Every row gives one point. The points of each table are mixes of a few directions, plus a little noise. How many directions does each table use, and how many do they share? Where both have some left over, give the other angles between the two spaces (their principal angles), to ten degrees, smallest first.

First:
[[-0.35 -1.69]
 [-0.79 -3.86]
 [ 0.58  2.78]
 [-0.17 -0.79]
 [-0.53 -2.61]
 [ 1.02  4.98]
 [ 0.25  1.20]]
Second (5 x 2):
[[-0.33 -1.59]
 [-0.50 -2.41]
 [ 1.14  5.55]
 [ 0.05  0.11]
 [-0.36 -1.62]]
Directions: first 1, second 1, shared 1

First, 5 rows:
[[ 0.63  0.72  0.90 -1.33]
 [-2.06 -0.80  0.07 -0.75]
 [-1.63 -0.06  1.14 -2.55]
 [-2.81 -1.53 -0.69  0.39]
 [ 5.88  1.69 -1.38  4.23]]
Second (6 x 4):
[[-0.02 -0.09 -0.09  0.13]
 [-0.78 -1.63 -2.48  4.09]
 [ 0.43  0.92  1.34 -2.25]
 [-0.61 -1.24 -1.87  3.11]
 [ 1.13  2.38  3.58 -5.95]
 [-0.15 -0.31 -0.50  0.84]]
Directions: first 2, second 1, shared 1

First (10 x 8):
[[ 1.44  2.61 -0.27  1.05 -1.61  0.44  0.63 -0.17]
 [-1.07 -1.11 -2.31  4.43  1.94 -1.61  0.43 -3.09]
 [ 2.69 -3.03  0.10 -4.44 -1.01  4.39 -4.72  3.23]
 [ 0.09 -2.74  1.00 -3.57  0.29  1.57 -2.24  2.09]
 [-1.93  1.28  2.71 -2.44 -0.05 -1.73  2.39  1.22]
 [ 0.08  1.82  0.92 -0.57 -0.89 -0.32  1.06  0.52]
 [ 1.79 -2.98 -0.87 -1.91 -0.10  3.02 -3.79  1.41]
 [-1.04  0.08 -0.16  1.30  0.86 -1.32  0.97 -1.05]
 [-1.16  4.12 -0.69  4.79 -0.02 -3.28  4.21 -3.08]
 [-0.92  0.15 -0.29  1.34  0.71 -1.15  0.93 -1.07]]
Second:
[[ 1.47 -0.52  0.79 -0.45  1.72  1.23  1.21  1.26]
 [-2.90  0.98 -1.55  0.87 -3.37 -2.35 -2.47 -2.33]
 [-2.00  0.74 -1.05  0.58 -2.28 -1.58 -1.72 -1.67]
 [-2.52  0.88 -1.30  0.73 -2.90 -2.00 -2.10 -1.99]
 [-1.66  0.56 -0.86  0.47 -1.92 -1.38 -1.39 -1.34]
 [ 1.93 -0.70  1.00 -0.58  2.28  1.58  1.67  1.58]
 [ 0.12 -0.02  0.10 -0.03  0.15  0.10  0.09  0.09]
 [ 5.51 -1.97  2.82 -1.58  6.37  4.55  4.64  4.48]]
Directions: first 3, second 1, shared 0; angles 70

First (8 x 11):
[[-5.02 -1.89  1.03  0.21 -4.34  4.98 -4.00 -1.35 -0.72 -1.80  0.60]
 [-0.54 -0.18  0.12  0.02 -0.48  0.54 -0.45 -0.14 -0.08 -0.20  0.09]
 [ 4.17  1.57 -0.85 -0.16  3.64 -4.14  3.36  1.12  0.64  1.50 -0.50]
 [ 0.75  0.27 -0.14  0.01  0.67 -0.76  0.61  0.22  0.14  0.27 -0.08]
 [-3.18 -1.20  0.65  0.13 -2.77  3.16 -2.56 -0.87 -0.47 -1.14  0.40]
 [-4.03 -1.54  0.80  0.15 -3.51  4.01 -3.26 -1.09 -0.59 -1.47  0.50]
 [ 3.29  1.26 -0.67 -0.14  2.89 -3.30  2.65  0.89  0.50  1.18 -0.39]
 [ 4.51  1.70 -0.89 -0.17  3.94 -4.50  3.62  1.23  0.67  1.62 -0.54]]
Second:
[[-1.23  0.25 -1.34 -3.79 -6.34 -2.57  0.60  1.17 -1.54 -0.87  0.43]
 [-2.91 -0.50  1.23  0.82 -2.10 -1.14  2.08  2.54 -2.47 -2.21  2.29]
 [ 3.04  1.06 -1.60 -0.75  1.37  1.11 -2.23 -3.21  2.93  1.75 -2.23]
 [ 0.58 -0.83 -0.02 -2.23  0.29 -3.02  2.09  3.01 -1.89  1.45 -0.10]
 [ 0.43  0.75 -0.70  1.08 -0.16  3.93 -3.73 -4.33  2.96 -0.19 -1.27]
 [ 2.37 -0.26 -0.59 -1.40  2.47 -1.05  0.14  0.35  0.40  2.44 -1.44]
 [-2.84 -2.14  2.41  2.76  2.60  3.48 -1.16  0.76 -1.07 -0.36  0.79]
 [ 1.78 -0.45 -0.71 -1.25  1.78  1.02 -1.77 -1.18  1.19  2.30 -1.91]
 [-1.25  2.15  1.28  4.72  0.04 -1.77  3.92  0.89 -0.50 -4.34  3.39]]
Directions: first 1, second 4, shared 1

First (11 x 14):
[[-2.06  1.58 -2.77 -0.42  0.85 -1.05  0.16 -0.07 -0.57 -0.89  0.03  0.66
   0.03  2.04]
 [ 6.34  0.72  0.57 -0.30  0.08 -0.27  2.54  1.81 -1.91 -0.92 -0.05 -0.31
  -0.24 -0.90]
 [-4.09 -0.35  3.68 -4.83  1.56  3.70 -2.09 -0.86  2.73  5.63 -0.17 -2.74
   0.07 -0.87]
 [ 2.88 -0.45 -4.28  3.98  1.37  0.99  2.97  0.75  0.89  0.98  0.68  0.20
   1.03 -0.69]
 [ 1.11 -1.40 -1.24  3.06  1.17  2.65  2.09 -1.08 -0.04  0.91  0.44 -0.76
   1.06 -2.37]
 [-0.87  1.84 -0.23 -2.93 -0.93 -3.63 -2.43  2.33  1.83  0.04  0.02  1.07
  -0.85  2.24]
 [-2.42 -2.07  0.79  3.57 -1.62 -0.32 -1.34 -2.34 -0.66 -2.91  0.21  0.97
   0.40 -2.44]
 [ 0.89  1.79 -1.17 -3.71  1.32  0.00  0.29  2.67  2.51  4.43 -0.24 -0.68
  -0.63  4.23]
 [ 0.01 -3.44  4.19  3.88 -2.32  2.17  0.73 -4.40 -4.86 -4.60 -0.99  0.16
  -0.20 -1.52]
 [ 1.58 -1.44  2.52  1.22 -2.79 -1.71 -1.15  0.05 -0.60 -2.12 -0.49  1.15
  -0.84  0.59]
 [-3.38  3.22 -2.14 -3.48  1.33 -2.54 -1.78  1.16  0.73 -0.53  0.59  0.35
   0.13 -0.29]]
Second:
[[-2.53 -3.45 -3.04  2.70 -3.61  0.89  2.80  6.35 -0.08 -2.31 -5.46 -6.26
  -3.45 -0.74]
 [ 0.81  0.51 -1.99 -1.18 -1.17  0.87 -0.62 -1.99  0.97  0.92  0.69  2.95
   3.28  0.79]
 [ 0.35  1.50  3.79 -0.70  2.94 -1.66  0.28 -2.03  0.20 -0.06  0.86  1.67
  -2.06 -0.56]
 [-0.12  1.29  0.54 -1.55  0.22 -1.61 -0.60 -1.44  1.43 -0.22  0.14  3.03
   3.46  1.74]
 [-0.43 -2.16 -2.10  2.08 -1.62  1.91  0.27  3.31 -1.76 -0.11 -0.73 -4.72
  -2.40 -1.11]
 [-0.06 -2.07 -1.86  1.78 -1.49  2.44  2.06  1.81 -0.69 -0.11 -2.03 -3.11
  -4.79 -2.44]
 [ 0.97  1.19  0.62 -1.31  0.76 -0.01  0.29 -3.12  1.14  0.69  0.62  3.63
   0.48 -0.22]
 [ 0.46  1.93  1.96 -1.54  1.73 -1.81 -1.76 -2.15  0.40  0.41  2.21  2.92
   3.38  1.64]
 [ 0.62  1.25  2.07 -0.32  2.15 -1.01 -2.78 -0.72 -1.62  0.81  3.64 -0.10
   2.05  1.01]]
Directions: first 6, second 4, shared 0; angles 50, 60, 80, 90

First:
[[ 0.79 -4.36 -2.61 -0.09  1.07  4.13  2.79 -2.50 -1.18 -2.80 -2.60  0.86
  -1.45 -1.14 -1.01  6.02  2.01  0.44  0.30 -3.69]
 [-0.92  4.98  2.99  0.12 -1.28 -4.68 -3.18  2.87  1.36  3.18  2.97 -0.97
   1.64  1.29  1.16 -6.90 -2.28 -0.49 -0.37  4.19]
 [ 0.27 -1.49 -0.89 -0.04  0.36  1.42  0.95 -0.84 -0.40 -0.94 -0.90  0.28
  -0.52 -0.38 -0.35  2.07  0.70  0.14  0.12 -1.27]
 [-0.05  0.37  0.23  0.01 -0.11 -0.35 -0.24  0.21  0.10  0.23  0.22 -0.07
   0.12  0.12  0.09 -0.52 -0.17 -0.02 -0.02  0.31]
 [ 0.42 -2.19 -1.34 -0.05  0.57  2.09  1.41 -1.27 -0.61 -1.43 -1.31  0.43
  -0.74 -0.57 -0.52  3.06  1.02  0.23  0.16 -1.86]
 [-0.61  3.42  2.04  0.09 -0.86 -3.21 -2.18  1.95  0.92  2.20  2.03 -0.68
   1.12  0.89  0.79 -4.69 -1.58 -0.33 -0.26  2.88]
 [ 0.87 -4.64 -2.79 -0.10  1.19  4.40  2.96 -2.67 -1.26 -3.00 -2.76  0.92
  -1.54 -1.20 -1.07  6.44  2.16  0.48  0.35 -3.94]
 [-0.94  5.13  3.10  0.13 -1.28 -4.83 -3.27  2.93  1.39  3.30  3.07 -1.00
   1.68  1.33  1.18 -7.07 -2.40 -0.51 -0.39  4.33]
 [ 0.22 -1.14 -0.67 -0.02  0.28  1.10  0.74 -0.65 -0.30 -0.72 -0.68  0.21
  -0.37 -0.30 -0.27  1.56  0.52  0.14  0.08 -0.99]]
Second (10 x 20):
[[ 0.29  0.08  1.74  0.22 -1.24 -1.62  3.98  1.16 -0.98  0.04  2.52  2.08
  -3.36 -0.36 -0.34 -4.42 -0.41 -3.37 -0.32  1.43]
 [-2.30  3.08 -2.87  0.24 -2.47  1.45  0.14  0.06 -0.76  1.11 -3.45 -2.13
   4.42 -1.35  3.39  5.46  1.52  3.38  1.25 -0.87]
 [ 1.18 -1.31 -0.25 -0.74  1.43  0.33 -0.06  0.16  1.73 -0.72 -1.07  0.66
   0.13  0.56 -2.60 -0.63  0.27  1.05 -0.67 -0.16]
 [ 2.22 -3.10  1.04 -0.12  2.49 -0.85  2.07  0.40  2.01 -1.21  1.18  2.49
  -3.01  0.98 -3.69 -4.43  0.05 -1.06 -1.38  1.25]
 [ 0.15 -2.80  1.15  3.33  1.80 -1.87  2.66 -0.91 -0.91 -0.04  4.66  1.66
  -4.68  0.33  2.68 -3.84  0.20 -2.96 -0.39  3.00]
 [-1.73  2.41 -2.04 -0.50 -1.03  1.95 -4.64 -1.00 -0.59  0.80 -3.11 -3.40
   4.98 -0.44  2.42  6.62  0.18  3.42  1.22 -2.26]
 [-0.26  1.02  2.98  0.18 -2.13 -2.00  2.18  0.84 -2.60  0.48  4.13  1.31
  -3.90 -0.41  0.91 -4.37 -1.64 -5.15  0.14  0.92]
 [ 1.47 -1.36  1.69 -1.24  1.69 -0.06 -3.33 -0.44  0.68 -0.73  0.98  0.02
  -0.96  1.14 -2.84 -1.33 -1.57 -1.07 -0.58 -0.98]
 [-0.87  0.82 -2.37 -0.14  0.27  1.76 -2.85 -0.83  0.72  0.25 -3.24 -2.19
   4.06 -0.14  1.12  5.11  0.91  3.86  0.58 -1.35]
 [-0.15  1.17 -1.08 -1.23 -0.81  0.91 -0.14  0.55  0.71  0.01 -2.58 -0.51
   2.31 -0.31 -1.05  1.84  0.48  1.91  0.14 -1.01]]
Directions: first 1, second 4, shared 0; angles 60

First:
[[-1.52 -0.85  2.10  1.72 -1.80  0.30  1.23  0.83 -0.29  0.74  1.08  1.16
   0.76  2.01  0.49  0.46 -0.25 -1.33  2.28 -0.25 -2.08  2.39 -1.07 -0.92
   0.01  1.05  0.79  0.68  0.05 -1.41  0.65  2.18]
 [-0.32 -0.16  0.50  0.36 -0.39  0.08  0.28  0.19 -0.04  0.13  0.23  0.25
   0.15  0.44  0.13  0.12 -0.05 -0.28  0.52 -0.08 -0.44  0.52 -0.25 -0.18
  -0.01  0.23  0.19  0.14  0.00 -0.29  0.16  0.48]
 [-3.13 -1.72  4.35  3.52 -3.73  0.66  2.55  1.69 -0.54  1.49  2.22  2.33
   1.58  4.13  0.97  0.97 -0.57 -2.74  4.67 -0.43 -4.20  4.80 -2.25 -1.90
  -0.02  2.19  1.67  1.40  0.15 -2.86  1.30  4.41]
 [-1.57 -0.84  2.18  1.71 -1.84  0.31  1.26  0.84 -0.25  0.70  1.08  1.16
   0.73  2.04  0.46  0.49 -0.27 -1.36  2.30 -0.19 -2.08  2.34 -1.06 -0.93
  -0.04  1.11  0.79  0.66  0.03 -1.37  0.65  2.20]
 [ 2.49  1.36 -3.47 -2.79  2.93 -0.51 -2.00 -1.40  0.45 -1.18 -1.76 -1.83
  -1.27 -3.24 -0.77 -0.77  0.50  2.18 -3.67  0.36  3.38 -3.75  1.79  1.49
   0.00 -1.74 -1.33 -1.06 -0.05  2.24 -1.05 -3.49]
 [ 3.76  2.08 -5.22 -4.22  4.46 -0.75 -3.03 -2.07  0.64 -1.79 -2.69 -2.80
  -1.90 -4.89 -1.17 -1.16  0.69  3.26 -5.59  0.53  5.06 -5.73  2.68  2.26
   0.02 -2.64 -1.98 -1.63 -0.16  3.39 -1.55 -5.28]
 [-2.85 -1.57  3.97  3.18 -3.39  0.59  2.33  1.58 -0.50  1.36  2.01  2.14
   1.44  3.75  0.88  0.88 -0.51 -2.52  4.27 -0.39 -3.87  4.37 -2.04 -1.74
   0.01  2.02  1.49  1.26  0.09 -2.61  1.19  4.02]
 [ 0.70  0.39 -0.99 -0.76  0.83 -0.13 -0.53 -0.35  0.13 -0.34 -0.51 -0.51
  -0.36 -0.90 -0.22 -0.20  0.13  0.60 -1.01  0.06  0.89 -1.07  0.47  0.44
   0.01 -0.47 -0.36 -0.31 -0.01  0.61 -0.27 -0.94]
 [-0.64 -0.33  0.89  0.71 -0.74  0.15  0.55  0.34 -0.11  0.29  0.45  0.49
   0.33  0.80  0.19  0.22 -0.10 -0.57  0.95 -0.12 -0.88  0.97 -0.47 -0.41
   0.01  0.47  0.33  0.30  0.03 -0.56  0.26  0.89]
 [-1.60 -0.90  2.22  1.80 -1.89  0.33  1.31  0.87 -0.27  0.74  1.16  1.20
   0.80  2.07  0.54  0.50 -0.32 -1.42  2.38 -0.23 -2.13  2.47 -1.13 -0.95
  -0.01  1.13  0.81  0.69  0.07 -1.49  0.67  2.25]
 [ 4.73  2.60 -6.56 -5.31  5.62 -0.97 -3.82 -2.61  0.81 -2.25 -3.34 -3.53
  -2.39 -6.17 -1.45 -1.48  0.87  4.11 -7.05  0.67  6.37 -7.25  3.37  2.84
   0.04 -3.33 -2.48 -2.12 -0.17  4.29 -1.98 -6.67]]
Second (10 x 32):
[[ 1.67 -0.68  1.27  0.36  0.04  2.02 -0.67 -0.35  1.26 -0.15  0.21 -0.04
  -2.19 -2.61  0.35 -1.43 -2.14  0.90  0.51 -0.83  0.61  0.38  2.23 -0.27
   2.81  0.62  0.22  0.35 -2.61  0.81 -0.43 -1.13]
 [-2.16 -1.78  0.52 -1.21  0.10  0.18  0.39  0.45  2.98 -0.12  1.34 -1.59
   3.14  0.01  0.19 -1.22 -3.06  5.48  2.41 -1.10  2.82 -0.44 -1.82  2.09
   2.50  1.16 -2.85 -1.71 -6.48  4.24  0.10  5.16]
 [ 1.05  0.06 -0.14  1.51  0.99  1.60  2.06 -4.71  2.01 -1.83  0.65 -0.97
  -1.21 -0.53  0.02  0.37 -3.78  1.28  0.05  2.10 -1.41 -1.83  1.23  2.23
   0.31  1.92  0.01 -0.45 -2.58  0.15  0.83 -2.46]
 [-2.72 -1.61 -1.91 -1.73 -0.28 -1.95  1.85  0.81  0.34  3.55  0.55  0.75
   4.66  4.72 -1.58  0.51  2.77 -1.20  1.72  0.29 -1.35  0.49 -4.41 -0.98
  -1.95 -0.17  1.46 -0.65  2.19 -2.35 -1.43  5.92]
 [-4.28  2.71  2.78  0.65 -2.63 -3.37 -3.47  7.41 -4.77 -1.54  0.15  1.54
   1.70  0.48  2.52  1.62  3.13 -1.71 -1.12 -1.51  1.11  4.91 -1.82 -1.73
  -1.57 -1.21 -3.00  0.20  2.48  2.48  3.07  1.82]
 [ 0.99  2.09 -4.88 -2.78  4.26  0.10 -0.74 -5.13  1.41  2.61  1.13  1.08
  -0.84 -2.22 -1.02 -0.51 -1.81 -4.71 -5.29  4.86 -3.36 -0.07  1.06 -1.40
   0.14  2.13  3.63 -1.37  2.13 -1.83 -0.35 -3.34]
 [ 2.48  2.08 -0.18  0.61  1.53  1.15 -1.54 -2.15  0.02 -2.61 -0.37 -0.56
  -3.75 -4.21  0.89 -0.22 -2.49  0.08 -3.03  1.26  0.42 -1.05  3.60  0.94
   1.10  0.52 -0.49 -0.04 -1.06  1.60  1.01 -5.87]
 [ 1.30 -0.63 -1.18 -1.70  0.00 -0.43 -1.21  2.05 -1.26  3.20 -1.06  1.31
  -0.56  0.29 -1.20 -0.74  3.93 -3.12 -0.48 -1.38 -0.20  0.56 -0.03 -2.93
  -0.32 -1.91  2.60  1.11  4.21 -2.84 -2.23  0.31]
 [ 0.55 -0.42  3.43  3.73 -2.69  0.88  1.63  0.66 -1.57 -2.55 -0.63 -0.05
  -1.59  1.37  0.85  1.38  0.39  0.29  2.61 -1.24 -0.87  0.04  0.77  0.80
  -1.22 -0.40 -0.68  1.73  0.53 -1.20  1.00 -1.52]
 [ 1.13 -1.86  0.21  0.29 -1.31 -0.24  1.51  1.04 -0.50 -0.53 -2.05 -1.32
   0.59  2.44 -1.15  0.36  3.11  2.56  2.57 -2.66  2.14 -3.04 -0.80  1.13
  -1.70 -2.65 -0.88  0.94  1.09 -0.90 -1.72  1.06]]
Directions: first 1, second 6, shared 1
